Each row is a point. Any point is a mix of the corners, with weights that add up to 1. It lies inside the corners' shape when no weight is negative. Say inside or outside, and name the corners with a negative weight.

Corners:
(1): [ 29 -11]
(2): [60 39]
(3): [-21 -22]
Points:
[58 26] => outside (3)
[  3 -33] => outside (2)
[ 29 -10] => inside
[42 -2] => outside (3)
[ -3 -35] => outside (2)
[54 34] => inside
[-14 -19] => inside
[46  0] => outside (3)
[ 18 -16] => outside (2)

Corners:
(1): [-10   8  12 -17 -14 -19   5  54]
(2): [ -7 -13  13  -8 -10  25  -2   1]
(3): [ -7  13  18   1 -11  -6  37  13]
(4): [  4 -14  23 -30  13 -29   0  -1]
(5): [-29 -20 -60  43   8  -5  21 -28]
(6): [ -6  13 -28  -4 -25   7  19   1]
(7): [ -8   0  11   8 -24  -3  -7 -19]
(8): [ 25 -21 -15  31   9  17 -24 -37]
(9): [ 12 -23  26 -22 -30 -25  21  13]
Points:
[-29  20   5  -3 -11  -6  23  21] => outside (8, 9)
[ 12   8  31 -28 -24 -22   7  20] => outside (2, 5)
[ -9  -9  -6  -6 -16  -5   9   1] => outside (3, 8)
[-24   1  15  -6   8  -5   5   5] => outside (6, 8, 9)
[  3 -16   1   3  -6  -4   8 -17] => outside (1)
[-12 -16 -47  45  -3  21  22 -34] => outside (1, 4, 7)

Corners:
(1): [-10 -22   8  36  -4  -4   1 -12  -4  30  13  17]
(2): [ 17  20   8  13   8   3 -13  21  -4  -3  18  11]
(3): [ 17   9 -18  -4   5  18 -26  20 -27 -36  -6  -3]
(4): [ -9  -9  14  42  14 -26  -7 -30  12  34  -1 -13]
(5): [ 13   9 -18 -29   8   5 -35  12  -8  -2   9   8]
(6): [ 22 -22   8  25  25  -5  15 -29   5  41   2  -2]
(7): [  1  16 -16   6   4 -17   4   0 -10  -2   6  16]
(8): [ -1   5   8  22  -4   9   1 -35  18  16   3  -1]
(9): [ 11  23  14 -34   3   8 -22  17 -36 -31  -6   5]
(10): [ 14  -6   7  39 -13 -14   5 -10  15  40 -13   7]
(11): [ -6  17  -5   0  -1  15   2  13 -14  10   7 -19]
(12): [ -8   7  -3 -14  20   8 -19  34  -6 -25 -20  13]
(13): [ 15  -3  -4 -10  -9 -11   3   9   6 -13  16  -6]
Points:
[  5   0  -3   9  17 -13 -10  15 -17 -24  -4  21] => outside (5, 8, 10, 11)
[-10 -26  13  51  11 -19  28 -37  20  60   1  -6] => outside (2, 3, 5, 9)
[  0   1   4  17  10 -12   4 -15  20  27   3  -7] => outside (1, 3, 9)
[ 5  7  1  5  3 -3 -6  1 -2  5  4  4] => outside (3)
